Each point is reached from the start by the listed moves, each made 0, 1 or 2 times, or once backwards (-1), plus a little noise. Is the number of moves made odd or even? Then give how often each move was made.
In the rows, 128 means zero.

Moves:
(1): [153 117 124 128 128]
(2): [136 160 126 128 134]
(3): [135 127 158 130 115]
Start: [140 119 155 146 124]
Points:
[206  95 207 151  98] => even (2, 0, 2)
[158 110 120 142 138] => even (1, 0, -1)
[124 196 124 143 148] => even (-1, 2, -1)

Moves:
(1): [165 121 130 126 127 130 126 129 128 129 126 122 130 133]
(2): [131 156 131 131 128 128 129 128 128 124 132 125 129 130]
(3): [126 121 163 126 128 127 124 133 124 129 130 125 122 132]
(4): [129 127 126 164 129 134 128 123 123 129 127 126 133 134]
(5): [128 132 128 128 166 130 129 137 119 121 128 128 126 130]
(6): [127 128 127 125 130 155 126 129 132 130 128 130 126 127]
(7): [131 129 133 127 129 132 171 128 127 127 131 129 126 129]
(8): [127 130 126 130 120 126 126 163 126 130 126 128 135 127]
(9): [122 131 133 131 135 123 128 130 174 129 127 124 136 127]
(10): [131 133 129 127 130 129 132 127 128 162 130 125 128 134]
(11): [128 127 127 127 130 126 128 128 129 127 154 127 131 131]
(12): [133 130 130 127 129 126 127 126 132 131 131 162 128 127]
Start: [134 130 131 131 126 131 108 127 122 117 131 104 128 127]
Points:
[117  92 205 126 142 130  47 139 222  97 156 167 135 121] => odd (0, -1, 2, 0, 0, 1, -1, 0, 2, -1, 1, 2)
[219 126 202 154  92 146  64  88  72 188 143  79 117 162] => even (2, 1, 2, 1, -1, 0, -1, -1, -1, 2, 0, 0)
[175 153 125 168 183 151 104 178  46  69 104  70 128 139] => even (1, 1, 0, 1, 2, 0, 0, 1, -1, -1, -1, -1)
[162 147 209 131 194 156 134 230 137 105 182  57 145 149] => even (1, 1, 2, 0, 2, 1, 1, 2, 1, 0, 2, -1)
[210 147 128 162 127 187  62 159 127 156 183  85 150 153] => odd (2, 1, 0, 1, 0, 2, -1, 1, 0, 1, 2, 0)
[172  99 168 125  81  98 145 159 124 168 187 125 143 146] => odd (1, -1, 1, 0, -1, -1, 1, 1, 0, 1, 2, 1)
[205  85 168  78  93 177 136 131 146 132 187 135 122 136] => even (2, -1, 1, -1, -1, 2, 1, 0, 0, 0, 2, 1)
[157 146 104 108 157 113  63 213 210 155  96  93 157 119] => odd (1, 0, -1, -1, 1, 0, -1, 2, 2, 1, -1, 0)

Moves:
(1): [151 127 121 128 128 129 129 128 127 128 126 131 128 123 131 127 123 129
 127 131 138 130 135 126 129 131 132]
(2): [132 148 132 126 129 127 120 130 127 131 130 126 134 130 133 135 136 124
 128 131 134 128 127 131 126 124 137]
(3): [139 121 164 136 129 129 133 133 129 122 128 134 129 125 133 134 128 130
 136 126 125 129 125 127 125 129 125]
(4): [123 131 125 151 128 125 125 131 127 130 123 124 127 126 129 129 125 125
 129 130 123 118 135 132 129 131 133]
(5): [135 130 124 122 157 128 124 133 123 135 128 122 128 131 132 123 126 123
 131 134 121 125 125 130 123 127 124]
(6): [127 127 130 129 131 151 120 126 130 135 130 126 132 125 124 122 128 124
 123 130 125 127 126 126 131 130 132]
(7): [127 131 126 128 129 134 149 127 132 129 128 133 126 130 128 131 127 125
 129 126 128 130 130 130 121 129 129]
(8): [123 128 126 126 128 130 127 156 130 124 120 126 122 132 129 129 125 129
 127 132 137 128 118 125 124 131 132]
(9): [123 127 125 127 132 130 126 124 153 126 137 128 124 126 125 124 131 128
 130 132 129 119 130 125 126 125 121]
(10): [133 126 129 129 125 123 126 133 134 146 133 129 129 129 131 125 127 133
 128 124 130 127 123 131 123 132 130]
(11): [125 120 122 133 136 123 135 137 120 126 154 120 129 128 127 122 135 123
 127 123 129 128 133 123 129 126 133]
(12): [129 132 129 128 129 127 122 133 125 127 134 155 124 129 125 129 123 129
 122 130 123 124 126 130 126 122 129]
(13): [125 125 124 127 133 130 136 135 128 129 125 130 159 129 135 128 130 132
 132 126 128 120 130 130 128 127 125]
(14): [129 128 128 129 128 130 123 124 131 125 130 128 130 145 124 124 131 128
 127 127 129 124 121 127 124 131 130]
(15): [130 123 124 130 124 136 130 122 132 130 126 130 126 128 154 125 125 127
 125 126 133 131 125 121 124 124 132]
(16): [129 121 127 126 131 132 123 126 134 127 135 124 127 130 131 150 125 127
 125 127 127 127 128 131 132 130 133]
(17): [125 121 126 130 133 125 127 128 128 130 118 139 126 126 128 130 160 124
 126 135 129 132 126 133 131 124 126]
(18): [126 135 126 127 126 134 128 125 122 127 130 125 125 130 130 128 133 149
 132 135 126 126 131 130 129 130 124]
(19): [129 125 127 127 123 135 127 124 123 126 127 132 126 125 129 131 124 116
 157 134 129 130 123 128 127 131 130]
(20): [126 125 132 126 118 125 130 126 129 131 134 124 135 142 129 125 124 121
 121 155 135 131 128 134 124 129 115]
(21): [124 122 128 131 135 126 122 123 124 132 129 133 128 125 123 128 121 131
 130 123 148 134 132 133 128 123 133]
(22): [129 133 123 137 130 129 125 129 132 121 130 129 134 129 123 130 131 131
 130 127 121 152 128 126 125 128 129]
(23): [124 126 128 123 127 129 124 131 125 133 125 126 125 132 125 128 127 125
 133 126 124 127 149 126 125 129 128]
(24): [125 125 127 122 127 132 124 130 133 121 130 125 128 127 135 121 125 126
 131 125 125 125 131 149 125 134 135]
Start: [114 126 127 132 131 137 129 115 120 139 138 144 124 122 132 134 118 142
 130 140 151 125 147 136 112 131 124]
Points:
[109 153 188 127  76 192 136 124 138 152 168 122 199 176 182 119 106 135
  86 162 146 111 130 185  84 152 141] => even (-1, 2, 1, 0, -1, 2, 1, 0, -1, 1, 0, 0, 1, 1, 1, 0, -1, 0, -1, 2, -1, 0, 0, 2)
[123 180  66 108 170 147 152 147 115 181 186  99 203 116 116 164 126 207
 141  91 168 166 226 141  95 137 159] => even (1, 2, -1, -1, 0, 0, 2, 0, 0, 2, 1, -1, 2, -1, -1, 1, -1, 2, -1, -1, 1, 2, 2, 0)
[118 167 200 101 200 198 163 138  99 172 249 162 212 171 123 130 124 130
 178 210  91  91 180 127  72 118  79] => odd (-1, 2, 2, -1, 2, 2, 2, -1, 1, 0, 2, 2, 2, 0, -1, 0, -1, 2, 1, 2, -1, 0, 2, -1)
[142 112 209 119 200 206 119  84 146 195 134 219 180 148 193 162 162  88
 156 168 177 146 100 170  73 104 134] => even (-1, 2, 2, -1, 2, 2, 2, -1, 0, 1, -1, 1, 1, 1, 2, 1, 2, -1, 1, 1, 2, 0, 0, 0)
[142 160 152 145 156 231 110  98 134 139 151 150 109 165 150 164 169 107
 192 173 120 173 127 125  80 144 157] => odd (0, 2, 1, 0, 1, 2, 2, 0, 0, 0, 0, 0, -1, 2, 1, 1, 1, 1, 2, 0, -1, 2, 1, 0)
